Rows are points. To make a cloud, some directions were put in groups of two or more. Within a group, all points are equally far from the middle, so they leave a hole (a ring in 2 directions, a hollow ball in 3). The other directions are filled evenly. Then the cloud was stretched, turned, moved and blurred a little. Count the holes, and give their numbers of directions, smallest first.

Cloud:
0.05,0.09
-0.03,0.08
0.05,-0.26
0.36,0.31
0.11,-0.55
-0.07,-0.24
-0.57,0.25
-0.26,-0.26
-0.52,-0.19
0.39,0.62
-0.08,-0.11
0.46,-0.07
-0.22,0.06
0.12,-0.17
Holes: 0

Cloud:
-0.21,0.33,0.42
-0.21,0.29,0.46
0.14,0.01,-0.35
-0.25,0.37,-0.04
-0.12,0.35,-0.32
-0.09,0.17,0.37
-0.14,0.09,-0.35
-0.40,-0.35,0.42
0.00,0.21,-0.34
-0.01,-0.42,0.42
0.42,0.21,0.49
-0.32,0.36,0.06
-0.15,0.30,-0.26
-0.55,-0.28,0.01
-0.02,-0.11,-0.27
-0.08,-0.39,-0.30
0.10,-0.11,0.20
-0.05,-0.21,0.00
-0.47,-0.31,0.34
0.04,-0.37,-0.34
-0.29,0.40,-0.42
-0.39,-0.17,-0.17
Holes: 0

Cloud:
-0.24,-0.22,-0.40
0.39,-0.35,-0.19
0.19,-0.44,-0.14
0.24,-0.39,0.21
0.56,0.01,-0.29
0.10,0.31,-0.22
-0.26,0.00,-0.35
-0.23,0.25,0.43
0.16,-0.45,-0.35
0.48,-0.04,0.03
-0.36,-0.04,-0.01
-0.31,-0.08,-0.21
-0.47,-0.07,0.37
0.02,0.29,-0.20
-0.26,0.22,0.35
0.34,0.28,-0.32
-0.18,0.14,-0.40
-0.01,0.29,0.33
0.18,-0.44,-0.10
0.33,-0.32,0.19
0.49,-0.28,-0.33
Holes: 1 (2)

Cloud:
0.57,-0.01,0.07
0.11,-0.36,-0.25
0.03,-0.19,0.48
-0.01,-0.30,0.39
-0.44,-0.10,0.04
-0.02,-0.01,-0.44
-0.21,0.04,-0.38
-0.12,0.32,0.33
0.41,-0.10,0.38
-0.17,0.08,-0.39
0.36,0.05,-0.34
0.42,0.04,0.39
0.37,0.08,-0.33
-0.27,-0.19,0.34
-0.01,-0.14,0.49
0.54,-0.01,-0.12
-0.08,0.13,-0.41
0.39,0.11,-0.31
0.45,-0.18,0.29
0.51,0.00,0.29
0.23,0.29,-0.30
-0.08,-0.11,0.48
Holes: 1 (3)

Cloud, 31 rows:
0.36,0.35,-0.25,0.12
-0.42,-0.20,0.05,0.25
0.57,0.09,0.26,-0.10
0.15,-0.39,-0.29,0.01
0.21,-0.33,0.30,0.41
-0.27,0.04,0.42,-0.16
-0.05,0.32,-0.16,0.51
-0.18,0.32,-0.08,0.51
0.00,-0.16,0.38,-0.28
-0.19,0.42,0.37,0.34
0.16,0.54,-0.12,-0.10
-0.20,-0.41,0.11,0.28
-0.22,-0.27,-0.32,-0.02
0.06,0.57,0.03,-0.20
-0.11,-0.05,-0.15,-0.41
-0.14,0.06,0.22,-0.42
0.54,0.20,0.35,-0.01
0.57,0.23,0.07,-0.09
0.03,0.58,0.15,-0.20
0.07,0.43,-0.30,0.13
-0.17,0.33,0.05,-0.38
0.39,-0.26,-0.25,-0.03
0.19,-0.23,-0.08,-0.37
0.20,-0.38,0.04,0.46
0.52,0.14,0.43,0.06
0.10,0.55,-0.07,-0.16
0.31,-0.32,-0.27,0.19
0.25,0.55,-0.02,-0.11
0.24,0.18,-0.21,0.50
0.56,0.15,-0.11,-0.03
-0.38,0.22,0.38,0.15
Holes: 2 (2, 2)

Cloud (31 x 4):
-0.64,0.10,0.32,0.03
-0.46,0.18,0.30,-0.27
0.33,-0.22,-0.23,-0.05
-0.53,-0.22,0.27,0.33
0.03,0.43,-0.21,0.22
0.00,-0.43,0.15,-0.16
-0.26,0.34,-0.39,0.00
0.09,0.25,0.22,0.44
-0.06,0.38,0.40,0.21
0.36,0.13,-0.23,-0.14
-0.47,0.37,-0.11,0.27
-0.06,0.27,-0.25,-0.36
-0.61,-0.08,0.07,0.40
-0.64,0.22,0.24,0.18
-0.03,0.29,0.31,-0.33
-0.08,-0.31,-0.37,0.31
0.08,0.17,0.42,0.30
-0.25,0.39,0.42,-0.04
-0.09,-0.45,0.08,-0.18
-0.37,0.46,0.02,0.28
0.19,0.27,-0.13,0.37
-0.36,-0.15,-0.33,-0.27
0.02,-0.22,-0.24,0.46
0.08,0.18,0.39,0.34
0.37,-0.14,-0.15,-0.14
0.05,-0.31,0.37,0.01
-0.06,-0.44,-0.19,-0.16
-0.45,-0.05,-0.42,0.15
0.09,0.17,0.28,0.44
-0.32,0.47,0.25,0.23
-0.02,-0.45,-0.04,-0.19
Holes: 2 (2, 2)

Cloud:
0.41,-0.34,-0.06,0.03,-0.32,-0.14
0.35,0.22,0.03,0.02,-0.11,-0.54
-0.28,-0.10,0.36,-0.02,-0.24,-0.21
0.04,0.32,-0.52,0.22,0.21,0.44
0.08,0.33,0.08,0.23,-0.33,-0.47
0.30,0.17,0.38,0.34,0.31,0.24
0.52,0.06,-0.35,0.27,0.11,0.38
-0.18,0.13,-0.29,-0.32,0.25,0.40
0.31,0.27,0.12,0.07,0.02,-0.53
-0.03,0.21,-0.31,-0.49,0.06,0.07
0.33,0.30,0.02,-0.09,0.07,-0.49
-0.15,0.55,-0.04,-0.17,-0.28,0.24
0.06,-0.18,0.16,0.47,0.25,0.46
0.30,0.49,0.08,0.05,-0.18,0.34
-0.31,-0.15,-0.02,0.39,0.18,-0.30
-0.01,-0.38,0.25,0.13,0.25,-0.31
0.21,0.45,-0.34,0.15,-0.39,0.16
0.04,0.55,-0.35,0.38,-0.25,0.18
0.12,0.19,0.21,0.67,-0.17,0.08
0.16,0.43,-0.44,0.10,0.21,0.43
0.19,0.24,0.31,0.13,-0.37,0.25
-0.09,0.01,0.30,0.33,-0.41,0.19
-0.11,-0.04,0.39,0.11,-0.34,0.26
0.25,0.17,0.15,0.57,-0.16,-0.35
0.24,0.52,-0.15,0.53,-0.18,0.02
0.09,0.31,0.13,0.59,-0.32,0.01
0.31,0.32,-0.29,-0.14,0.41,0.27
0.10,0.01,-0.30,-0.44,0.01,0.33
0.31,-0.02,0.24,0.25,-0.46,-0.04
-0.27,0.38,-0.28,0.18,0.18,0.51
0.02,-0.23,-0.17,-0.32,0.05,0.44
-0.02,0.40,0.23,-0.19,-0.09,-0.40
0.34,-0.29,-0.22,0.35,0.45,-0.03
-0.34,0.00,-0.09,0.48,-0.29,-0.13
-0.18,0.27,-0.47,0.28,-0.21,-0.30
-0.02,-0.12,-0.28,0.29,0.56,0.23
0.34,-0.24,0.10,0.31,0.05,0.49
-0.28,0.29,0.15,0.03,-0.46,-0.11
0.42,0.41,-0.13,-0.07,0.20,0.36
-0.04,-0.22,-0.06,-0.23,0.30,0.47
0.09,0.67,-0.22,0.26,0.32,0.15
-0.33,0.34,0.15,-0.13,-0.09,-0.34
0.28,0.30,0.02,0.28,-0.21,-0.50
0.27,0.49,-0.08,-0.29,0.06,0.30
0.28,0.28,0.08,0.07,-0.10,-0.54
-0.28,0.06,-0.20,0.63,-0.03,0.26
0.00,0.31,0.49,-0.11,-0.02,0.25
0.32,0.47,-0.32,0.29,-0.28,0.18
-0.07,0.53,-0.20,0.12,0.33,-0.29
0.36,0.25,0.06,0.52,-0.16,-0.34
0.23,0.53,-0.35,0.16,0.37,0.18
0.18,0.35,-0.19,-0.10,-0.09,-0.50
0.18,0.26,-0.57,0.21,-0.24,0.24
-0.14,0.35,0.00,0.23,-0.34,-0.43
Holes: 2 (3, 3)

Cloud (47 x 6):
-0.09,0.30,0.23,-0.34,0.12,-0.12
-0.45,-0.20,0.06,-0.19,-0.10,0.53
-0.18,0.38,0.16,0.03,-0.43,-0.41
0.02,-0.20,0.39,-0.09,-0.40,-0.22
0.15,-0.46,-0.37,0.06,0.10,-0.09
-0.18,0.37,0.35,0.23,-0.12,-0.10
-0.61,0.23,0.02,0.57,-0.13,0.18
-0.61,0.11,0.04,-0.01,-0.25,0.48
-0.39,-0.14,-0.33,0.20,0.33,-0.40
-0.31,-0.46,-0.15,0.29,0.37,-0.09
0.00,-0.14,0.38,-0.11,-0.12,0.39
0.25,0.30,-0.37,0.06,0.00,-0.31
-0.02,0.11,0.00,-0.06,0.41,-0.75
0.20,-0.13,0.07,0.18,-0.50,-0.45
-0.27,-0.19,-0.55,0.18,-0.17,-0.15
0.11,0.11,0.17,0.27,-0.33,-0.52
-0.46,0.15,-0.24,0.43,-0.29,-0.30
-0.43,0.08,-0.36,0.27,-0.43,-0.03
-0.41,-0.33,-0.24,0.30,-0.13,-0.53
-0.34,0.32,-0.33,-0.08,-0.01,0.35
-0.05,0.21,0.42,-0.07,0.27,-0.01
-0.12,0.32,0.27,-0.07,0.48,0.15
-0.42,0.40,0.27,0.03,-0.11,-0.01
-0.03,-0.45,0.06,-0.29,0.31,0.24
0.27,0.02,0.05,-0.24,0.29,0.23
-0.16,0.19,0.25,0.05,-0.03,-0.75
-0.49,0.43,0.29,0.21,0.00,0.21
-0.41,-0.10,-0.28,0.14,0.58,0.13
-0.57,0.26,0.21,0.08,-0.13,-0.14
-0.62,-0.15,0.08,0.27,-0.28,-0.15
-0.06,-0.33,0.44,0.13,0.37,0.24
-0.03,-0.35,0.07,0.65,0.13,0.18
0.19,-0.36,-0.12,-0.43,-0.38,-0.21
0.02,-0.50,-0.06,-0.36,0.26,0.02
0.00,-0.37,-0.27,0.21,-0.40,-0.07
-0.03,0.34,-0.04,-0.36,0.20,-0.06
-0.35,0.21,-0.13,-0.12,0.53,0.11
-0.19,-0.33,0.02,-0.19,0.18,0.63
-0.04,0.36,-0.37,0.47,0.23,-0.16
0.12,-0.46,0.22,0.05,0.21,-0.58
-0.07,-0.34,0.02,0.04,-0.61,-0.10
0.43,-0.14,-0.26,-0.16,0.15,-0.31
-0.31,0.45,0.14,0.42,-0.20,-0.07
0.29,0.24,-0.24,-0.10,-0.23,-0.28
-0.10,-0.36,0.24,-0.22,0.22,0.48
0.00,-0.08,0.51,-0.02,0.02,0.11
-0.46,-0.37,0.10,-0.06,0.40,0.22
Holes: 2 (2, 3)

Cloud (56 x 6):
0.00,0.30,0.37,-0.68,-0.04,-0.15
-0.05,-0.50,-0.13,-0.10,-0.23,0.24
0.03,-0.07,-0.56,-0.35,-0.33,-0.18
-0.27,0.06,-0.12,0.00,-0.06,-0.40
-0.26,0.27,-0.14,0.21,0.41,0.42
0.32,0.35,-0.42,-0.18,-0.24,0.08
0.20,0.18,-0.03,-0.05,0.15,-0.22
-0.39,-0.21,0.25,-0.36,-0.10,-0.25
-0.04,-0.18,-0.31,0.11,0.11,-0.28
-0.24,0.12,-0.27,0.18,0.28,-0.15
-0.50,-0.28,0.36,-0.25,0.04,-0.35
-0.03,-0.12,-0.42,0.23,-0.19,0.24
-0.29,-0.09,0.05,-0.48,-0.05,-0.41
0.28,-0.33,-0.07,-0.23,0.19,-0.04
0.32,-0.05,-0.05,-0.39,-0.15,0.27
-0.30,-0.05,-0.34,-0.04,-0.38,-0.28
0.22,0.34,-0.44,-0.07,0.21,0.01
0.00,-0.42,-0.50,0.02,0.37,0.14
-0.51,0.27,-0.03,-0.56,0.39,-0.21
0.17,0.21,-0.11,-0.30,-0.21,0.49
0.45,0.08,-0.14,-0.40,-0.35,-0.29
0.36,-0.07,-0.07,-0.52,-0.46,-0.36
0.23,0.16,0.36,-0.38,-0.31,-0.24
-0.54,0.31,-0.18,-0.01,0.18,-0.05
0.14,0.12,0.04,-0.49,-0.36,-0.21
0.12,0.10,-0.39,-0.51,0.23,0.36
-0.35,-0.29,-0.08,-0.43,-0.36,-0.07
0.06,0.56,-0.27,-0.59,-0.21,0.06
-0.12,0.19,0.19,0.01,-0.29,0.05
0.32,-0.19,-0.51,-0.35,-0.17,-0.07
-0.03,0.16,-0.41,-0.37,-0.34,-0.47
-0.06,0.44,0.05,0.22,0.14,-0.30
0.16,-0.29,0.15,-0.32,-0.11,0.46
-0.23,-0.30,-0.26,-0.66,-0.06,0.42
-0.08,0.44,-0.40,-0.56,-0.02,-0.33
-0.36,0.02,-0.43,-0.07,0.10,0.31
0.01,0.15,-0.43,-0.10,0.39,0.10
-0.28,0.04,-0.31,0.15,0.37,0.30
0.04,0.52,-0.19,-0.45,0.14,-0.22
-0.12,-0.28,-0.13,-0.47,0.26,0.06
-0.49,-0.56,0.15,-0.11,-0.25,0.34
0.00,0.57,-0.22,-0.11,-0.34,-0.15
-0.17,-0.17,-0.17,-0.51,-0.22,-0.20
0.35,-0.35,-0.41,-0.34,0.36,0.29
0.47,0.05,-0.32,-0.23,-0.07,0.19
-0.10,0.16,-0.42,-0.53,-0.59,-0.09
-0.33,0.12,0.06,-0.59,-0.15,0.44
0.19,-0.13,0.23,-0.38,-0.13,0.05
-0.29,0.36,0.14,-0.08,0.41,-0.19
-0.08,-0.01,0.02,-0.53,0.35,-0.42
-0.07,0.18,0.14,0.12,0.17,-0.07
-0.14,0.00,0.28,-0.79,-0.48,-0.30
-0.23,0.45,0.31,-0.34,-0.18,0.07
0.02,-0.22,0.06,0.20,0.30,0.12
-0.07,-0.13,-0.20,0.38,0.46,0.20
-0.51,0.18,0.19,-0.45,0.34,0.10
Holes: 0
